Each row of a before or after table is a point. The points were changed in one or more steps. Then noise was added and the rows were shuffled. The steps act on columns, c1 being the first. Name the steps. A step turns or swaps two columns, mirrors them in a line or flattens them onto one, adds a multiple of one to another, or multiplies or shifts one. Angles are multiples of 10 degrees, from the lower column toward the higher: turns from -170 to 170, lines from 10 to 170 but not 90. Use the fewest steps. Two steps may share a column if one is a turn and the other turns, adds or multiplies; they go together, in the order done. Otherwise the lowest column goes first.
In the rows, 128 means zero.

Before, 11 rows:
[[103 111 138]
 [110 122 125]
 [187 195  99]
 [118  99  98]
 [181 189 147]
 [131 114  33]
 [ 58 154 119]
 [185 137 129]
 [127 114 113]
 [ 56 135  47]
 [122 148 109]]
After, 11 rows:
[[ 85 163 114]
 [119 109 173]
 [140  98 128]
 [120 148 220]
 [138 118 137]
 [114 201  84]
 [113 223 126]
 [122 123 147]
 [146 147 140]
 [201 120 138]
 [190 126 215]]
Steps: turn c1 and c2 by -150 degrees; turn c2 and c3 by 160 degrees

Before (8 x 8):
[[145 198  87 212  64 186 117  95]
 [ 77  75 163 152 110 169 160 132]
 [ 86 178 149 147  66 138 179 164]
 [176 110 174 110 157 159  93  71]
 [132 155 179  80  93 248 179 113]
 [132 108 142 183 124 127 137 174]
 [129 109 157 144 101 156  90 139]
 [ 84 134 122 153 147 127  88 166]]
After:
[[119 110 156 145 107 150  90 142]
 [107 108 146 178 125 124 136 169]
 [174  75 160 168 116 174 157 131]
 [137 161 180  82  95 249 175 109]
 [ 92 112 174  97 155 159  96  68]
 [167 178 147 160  69 139 180 164]
 [ 84 201  81 202  57 181 114  93]
 [153 131 123 167 147 125  83 167]]
Steps: mirror c1 and c4 in the line at 100 degrees

Before (13 x 12):
[[137  93 141 134 185 159 217  95 158 168 114 141]
 [ 98 140 146  99 121  97 198 118 130 153 127 140]
 [142 138  82 170 166  85  72  73  70 122 130  82]
 [101 132 134 181 129 142  16  74 132 201 100  93]
 [125 134 164 164 105 191 105 103  61 166 152  99]
 [143 169 141 152 165 142 219 140 152 148  57 153]
 [ 84 162 104 135 180 154 209 123 198 123 167 167]
 [109 160 184  18 189  88 106 168 103  59 128 151]
 [118  98  82 151 120 146  46 138  65 161 124 111]
 [150 130 131 125 141 139 139 180 108 158 195  64]
 [118  75 136 230 111 147 117 157 134 119 141  84]
 [179 155 132  52 135  79  77 133 120  69 154 157]
 [119 119 120  97 100 166  87 143 113  94 146  49]]
After:
[[102 134 137 200 125 144  13  76 131 181  98  92]
 [143 170 141 152 167 139 217 138 152 150  59 156]
 [ 99 143 145 150 120  95 199 118 132 102 127 143]
 [111 159 184  60 188  87 107 167 101  16 129 151]
 [136  95 138 167 184 160 217  94 162 131 118 141]
 [142 137  81 122 165  88  72  72  69 172 125  83]
 [119 120 119  96 101 165  87 141 112  94 145  47]
 [ 83 161 102 121 180 154 211 120 199 132 166 166]
 [179 155 129  68 137  77  75 134 118  51 154 155]
 [120  78 136 118 110 146 116 158 131 234 141  83]
 [149 130 129 161 141 139 139 181 110 123 199  64]
 [124 133 166 166 101 189 106 103  63 167 150 101]
 [116  94  81 161 119 147  45 135  64 149 121 112]]
Steps: swap c4 and c10

Before:
[[125 126 145  82 157  92 185 147  69  95 166 163  87 135  65 170 128 157
  122 125]
 [ 79 153 159 129  82 118 137 130 119  94 116 130 111 184  75 149 141 194
   93 105]
 [206  60 148 174  53 148 164 178 140 192  94 131 153 126 111  81 128  33
  157  48]
 [113 129 127  58 131 140  99 132 123 122 121 215  99 152 116 120 144 211
  112  93]
 [148 138 161 158 182  83 127 162  93  59 136 143 152 134 117 125 139 174
  120  91]
 [152 164 104 111 117 102 136 193  80  96 158 144 144 151 127 166 187 142
  122 154]
 [186  44 154 122  29 140  98 115 192 102  96 100 122 119  92  50 143  32
  194  70]
 [202  64  99 150  56 160 135 106 176 153 156  98 133 139 121  74  91 122
  186  77]
 [114 131 143  76 147 201 179 171 118  67  97 138 118 159 104 163 150 187
  140 108]
 [ 97  93  97 109 117 153 139 171  99  83 143 147 152  97  76 132 136 164
   77 113]
 [206  89 135 170  31 132 106 110 184 156 111 139 190  78  77 125 113  62
  232  45]
 [152 116 167  60  89 103 165 164 117  69 126 151 145 132 131 163 117 200
   82 112]]
After (12 x 20):
[[114 131 128  55 131 134  98 131 123 121 134 215  97 152 112 119 143 209
  109 142]
 [202  63 139 153  55  62 139 156 176 154 150  95 133 140 144  72  91 121
  132  61]
 [ 96  91 161 108 115 160 142 140  99  83 181 149 154  97 108 132 135 165
   79 125]
 [125 127 123  83 156 152 185 110  68  97 201 165  87 133 117 170 127 155
  156 160]
 [ 79 153 109 131  80 164 139 102 120  94 162 131 113 182  84 150 140 194
  120 101]
 [115 130 130  78 148  81 177 106 119  67 127 139 121 158  89 161 148 186
   68 144]
 [147 139 117 158 182 158 129  95  94  60 145 141 153 132 127 125 140 174
  162  69]
 [206  62 128 174  53  95 164  98 144 192 120 132 154 126  89  82 126  34
  126  16]
 [152 114 114  64  86 180 165  91 116  71 126 153 143 129 124 162 117 198
  130 159]
 [187  47 108 120  28  65  99 115 190 100 135 100 122 117  81  49 144  32
  148  74]
 [154 164 163 108 116 145 136 128  79  97 149 143 147 150 150 166 184 140
  149 164]
 [205  89 118 169  31  34 101 129 185 156 158 139 189  77  82 126 111  62
  177  16]]
Steps: multiply c8 by 0.4; turn c3 and c8 by -130 degrees; add -0.7 times c4 to c20; mirror c6 and c19 in the line at 120 degrees; turn c11 and c15 by 50 degrees

Before:
[[164 109 187 114 168  65  97  82 171  78 132 113 126  75 132 117 165  57
  136 185 111 137  60 126 135 169 138 183 189  82  70 163 134  67 133 148
  112 165 149 135  68 134 160 112 106 132  87  94]
 [150 131 171 109 183  92 116  66 145 137 154 122 184 104  93 128  99  63
  122 159 105 154  83 109 180 142 145 158 125  68 111 205 114  92 137 142
  141 170 141 155 157  63 128 113  90 162  84  70]
 [165 148 116  83 147 155 188 173 148 155  79  91 115  55 125 196 140 179
   89 164 195 102 152 172 103  83 150 100 137 136 200 113  53 178 139 110
  203  51 126  68 165 153 207  85 164 160 173 179]
 [197 141 114 116  97 142 123 152 144 120  63 102 139 111 115 215 123 179
  161 141 146 111  97 111 104 128  95  99  61 175 137  71 101 214 136 144
  144  77  85  76 156  97 182 111  95 162 167 146]
 [148 115  98 101 154  74 108 114 192  92 182 140 195 117 114 124 164  99
  115 159 133 192  66 151 121 180 128 195 122 134  88 189 159 134 164 147
  121 151 118 181 130 109  90  80 107 177 120  70]
 [146 128 153 139  66 112 135 155 135 174  98  91 153  79 138 199  93 161
  124 129 199  59  99 204 112  87 134 102 159 149 183  37 116 199 127 103
  194  97  85 102 191 119 187  76 182 170 172 158]
 [128  68 139  98 208 106 102  83 172 119 128 179 138 133  88 102 146  72
  106 127 116 150  62 113 103 140 156 140 121  83  93 139 170  91  99 168
  113 175 119 174  93  96 120 138 136  99 135  41]
 [128 129 211  72 212 100  64  44 162 151 153 105 112  97 146 134 204  94
  125 122  78 144  54 118 145 102 124 167 175 123 114 168 100 134 148 146
  138 141 193 170 116 116 112 155 162 100 102 133]
 [ 88 103 211  31 124  89 128  90  95 187 157  56 110  89 183 193 157  81
  113  97  86 158 137 129  87  96 209 141 161  95 121  99  77 119 111  40
  146 110 169 147 128 195 188 203 183  93  78 128]
 [170 178 188 113  91 180 178 159 206 114  94 141 185 121  81 113 157 121
  142 177  82  60  88 136 137 186 139 125  66 183 141  94 101 193 153 160
  165  87  68 123 111 109 100 143 104 135 184 129]
 [227 141 138 108  80 126 131 211 147 137  47 133 162 169  85 193 170 145
  131 180 146  62 117 128 122 120 154 122 105 182 179 102  99 145 190 139
  179  99 101 103 137  85  98 109 127 142 150 173]
 [172  76 128 139 178 110 140  60 198  95 178 149 197 158 134  86 120  79
  139 133 142 153  90 138 155 127 106 140 118 123 112 151 143  86 189 185
   88 150  98 142 123 123 137  63  96 115  80 106]
 [156 141 138 110  99  85 132 133 136 151  65  53  99  85 125 202 132 133
  122 115 169  48 129 194 113  89 213  80  98 186 164 129  91 164 109 124
  157  20 129 117 198 161 197 117 165 168 165 187]
 [ 96 135 183  31 119  80  93 157  89 177 128  63 104  26 210 163 180 129
   99  56  96 111 109 171 166  57 195 129 134  87 187 146 105 135  64  46
  129 147 182 119 128 192 218 206 175  74 111 179]]
After (14 x 48):
[[149 134 216  71 213  98  59  92 164 151 156 103 118  98 145 136 198  47
  126 124  80 141  55 119 129 107 120 169 176 123 116 125 136 138 154 145
  108 143 193 172 134 118 111 152 161 101 105 131]
 [120 106 142 108  79 126 133 143 148 137  55 127 166 170  87 193 165 209
  128 183 147  61 116 130 231 120 119 117 108 142 178  88 145 144 154 138
   48  99 102 104 100  79  97 111 124 143 152 171]
 [169 150 181  30 117  79  96 134  92 173 130  60 104  27 204 170 182 158
   98  55  94 108 112 168  96  54  94 128 135 109 184  80 179 130 129  44
  182 150 181 125  65 195 213 209 175  75 112 175]
 [101 115 131  97 202 110 101  68 169 126 125 175 138 132  90 108 146  84
  105 132 114 153  62 112 123 138  82 136 130 141  91 117 111  91  80 173
  156 172 117 178 118 104 121 145 137 102 141  33]
 [104 112 110 122  99 144 123 176 142 115  65 104 142 106 114 210 124 156
  162 137 149 111  98 113 192 131 171  95  65 142 140  64 151 214 150 144
  116  74  86  78 145  97 177 114  93 164 168 146]
 [ 88 133 205  28 124  85 130  83  96 181 155  50 106  89 186 194 154  93
  111  96  83 158 137 129  85  92  89 141 160 129 121  29 173 123 159  43
  124 113 171 147  58 191 192 206 179  92  77 129]
 [156  98 127 135 172 112 139  75 202  95 178 150 201 162 136  86 127  61
  140 131 138 151  90 134 172 124 141 136 114 157 115 162  54  80 144 180
  104 150 102 142 147 122 130  59  95 115  83 110]
 [102 140 119  86 151 150 198 179 149 157  75  92 114  56 126 197 136 171
   87 167 190 107 149 174 162  81 151  88 134 121 198  85 206 182 165 118
   72  44 125  67  86 149 209  84 166 159 174 180]
 [127 119  96  99 154  71 111 102 194  89 179 141 193 123 117 125 158 112
  118 157 130 189  67 153 149 175 132 198 121 137  87 172  82 134 119 155
  107 149 118 179 132 112  95  80 106 175 114  65]
 [110 116 153 138  67 113 135 165 136 172  95  94 148  79 144 200  91 156
  126 128 197  61  97 209 145  85 179  97 155 136 180  44 182 197 113  99
   81 101  88  96  91 116 188  75 186 175 174 161]
 [183 158 168 116 182  90 116  67 145 131 159 121 182 103  90 123 101  65
  123 161 107 149  78 106 151 139 146 162 127 101 112 189 137  90 138 144
  112 173 139 151  98  68 127 114  91 166  88  69]
 [112 107 140 106 101  85 136 130 134 152  67  55 103  85 125 203 134 134
  125 118 169  48 130 188 154  91 143  80 100 143 158 117 175 162 142 123
  124  22 128 120  18 158 197 120 171 170 167 189]
 [131 135 183 113 165  71  97  59 174  78 132 114 125  77 135 122 163  80
  138 188 114 140  63 125 163 169  68 187 183 114  71 151 114  64 131 153
  144 167 151 136 148 136 160 109 107 130  85  92]
 [135 132 184 119  87 182 183 118 208 112  99 137 187 117  79 112 156 161
  140 176  81  63  92 135 171 186 108 123  69 125 141  80 152 190 148 159
   91  87  71 117 126 107 102 143 108 139 187 132]]
Steps: swap c1 and c25; flatten c2 and c30 onto the line at 140 degrees; add 0.7 times c4 to c32; swap c8 and c18; turn c27 and c41 by -120 degrees; turn c35 and c37 by -130 degrees; turn c33 and c35 by -120 degrees

Before (10 x 64):
[[116 111 131 113 126 137 118 126 129 142 140 119 133 108 144 153 110 108
  117 132 146 177 152 129 115 131 113 132 145 139 115 150 109 149 118 128
  130 118 140 121 133 157 112 111 119 136 125 141 107 126 140 122 126 138
  113 136 133 114 134 122 127 139 120 132]
 [181 137 132 125 153 119 123 116 113 132 125  92 107 142 124 184 113 140
  121 144 108 106 150 117 117 124 184 128 137 119 127 139 104 122 141 129
  134 116 138 113 136 174 182 123 132 116 140 143 130 126 103 127 127 132
  122 137 152 124 127 123 126  95 154  89]
 [119 115 132 128 122 100  68 120 111 127 118 136 143 134 133 111  79 135
  123 133 107 119 141 127 168 137 104 137 106 139 125 155 125 122 116 130
  121 124 137 162 114 122 111 133 112 133 121 145 128 101 119 116 144 147
  127 126 134 117 122 123 159  90 123  96]
 [121 111 132 125 123 136 119 117 146 117 156 142 109 139 117 124 131 141
  132 134 128 109 137 142 119 140 116 120 125 137  61 133 125 138 114 122
  138 119 136 145 133 125 111 140 150 126 135 124 139 117 137 127 156 142
  153 141 137 147 149 119 127 119 126 139]
 [133 122 125 140 127 120 117 134 137 131 105 141 138 118 124 133 126 134
  135 137 116 120  79 122 130 118 145 121 117  59 127 123 114 155 122 133
  117 117 133 127 133 125 113 142 116 122 137 124 143  92  92 127 157 140
  184  99 143 129 123 146 141 139 125 103]
 [154 131 103 139 144 127 132 138 141 121 163 130 109 153 147 112 120 136
  120 126 121 119 127 114 120 130 155 118 118 106 106 128 103 118 161 110
  134 169  98 113 138 124 113 116 151 118 136 140 116  95 137 126 148 144
  109 141 116 114 122 137 178 125 123 116]
 [119 126 129 116 134 120 128 115 146 131 150 145 118 151 116 154 132 141
  117 126 114 107 136 144 137 161 126 121 163 136 119 126 127 137 131 116
  112 118  79 116 138 133 118 135 141 135 122 128  92 124 101 149 125 100
  117 129 141 121 121 119 132 175 120 126]
 [166 107  77 132 135  86 129 115 136 151 142 138 103 144 116 107 138 115
  158 200 157 107 150 135 120 121 104 124 127 137 122 121 107 134 113 122
  134 121 140 127 136 129 117 134 151 131 128 134 136 108 144 125 129 127
  136 135  91 120 122 131 129 101 122  91]
 [129 234 127 110 139  80 117 141 138 118  96 128 135 144 140 139 131 138
  117 131 110 103 139 116 120 188 104 137 105 114 112 133 202 136 112 100
  138 127 139 111 130 122 119 142 126 104 138 129 140 118 100 143 146 126
  118 130 143 119 125 152 126 110 133 128]
 [130 112 101 122 132 117 121 132 132 132 164 121 119 146 168 118 137 105
  123 124 118 107 150 126 119 114 117 128 154  98 116 123 146 120 140 133
  139 115 136 118 129 126 113 125 123 120 144 137 125 119 137 131 148 126
  129 140 129 136 140 123 143  99 136 140]]
After (10 x 64):
[[155 130  88 142 145 126 133 139 138 123 172 128  94 153 149 113 121 138
  104 127 118 119 126 111 121 135 154 117 116 107 106 127 105 119 158 112
  133 168  97 113 140 123 113 119 152 118 134 139 117 108 139 127  77 143
  109 142 115 114 125 137 179 127 123 119]
 [117 125 132 114 133 119 130 114 145 131 154 144 122 152 115 155 130 142
   95 127 113 108 136 145 139 137 127 121 165 133 119 127 127 136 133 116
  114 118  83 115 139 132 117 117 141 132 123 129  95 121 103 147 130 101
  117 130 142 121 121 121 131 172 121 126]
 [122 110 107 127 122 137 118 116 146 121 165 142 117 142 116 123 132 145
  142 132 129 107 136 141 118 127 117 117 124 136  59 132 125 136 116 123
  137 121 137 143 135 126 113 130 150 126 133 127 138 109 135 129 148 142
  151 141 137 146 146 118 127 118 124 140]
 [119 116 115 126 122 101  68 122 112 127 114 136 100 133 134 110  78 135
  115 133 104 117 142 127 168 131 104 137 104 142 125 154 124 122 115 128
  120 124 138 163 118 121 110 125 113 132 121 145 129 146 116 115 142 147
  125 128 136 117 123 123 158  88 123  99]
 [132 122  96 142 128 118 120 136 138 131  98 143  93 117 126 135 125 136
  147 138 119 120  79 123 135 115 146 117 119  59 126 121 114 154 121 132
  115 120 131 128 135 125 110 143 117 121 139 126 144 138  91 125 128 144
  182  98 144 129 125 145 141 135 122 105]
 [179 136 131 122 153 120 120 119 114 130 124  92 128 143 127 184 113 139
  105 143 105 106 151 114 114 129 184 127 138 119 128 139 105 123 143 130
  133 114 138 112 136 174 182 127 135 117 138 144 132 106 102 126 135 130
  117 137 150 123 127 124 126  95 156  88]
 [130 113  84 122 131 117 119 134 131 134 176 119 119 145 167 119 137 108
  112 124 117 106 149 125 116 126 121 127 153  99 116 121 147 121 141 133
  136 115 132 118 132 128 113 134 122 120 143 138 128 118 137 134  71 125
  128 142 133 138 140 123 142  99 136 139]
 [116 112 133 113 127 138 120 123 128 144 143 120 126 109 144 155 109 111
   93 131 146 177 152 129 115 134 114 132 146 139 115 149 109 147 119 129
  129 118 138 125 134 158 112 117 119 137 125 137 107 134 142 121 136 141
  114 136 133 116 131 123 128 140 119 137]
 [130 234 110 109 139  80 116 141 138 120  86 128 120 143 139 142 135 140
   92 132 110 103 138 117 121 148 108 138 104 114 113 133 201 134 114 100
  139 128 136 111 129 121 119 108 124 103 137 126 140 135  98 145 132 126
  118 132 144 120 125 150 127 108 136 126]
 [168 106  84 133 134  85 128 114 137 149 145 139 106 143 117 108 138 116
  218 202 159 109 150 133 120 122 104 123 126 137 125 120 106 134 111 121
  135 119 137 128 136 129 115 137 150 129 126 137 137 103 145 122  10 128
  139 136  89 119 118 132 131 102 119  91]]
Steps: multiply c3 by 2.5; turn c3 and c53 by 70 degrees; multiply c11 by 1.3; swap c13 and c50; multiply c19 by 3; flatten c26 and c44 onto the line at 130 degrees
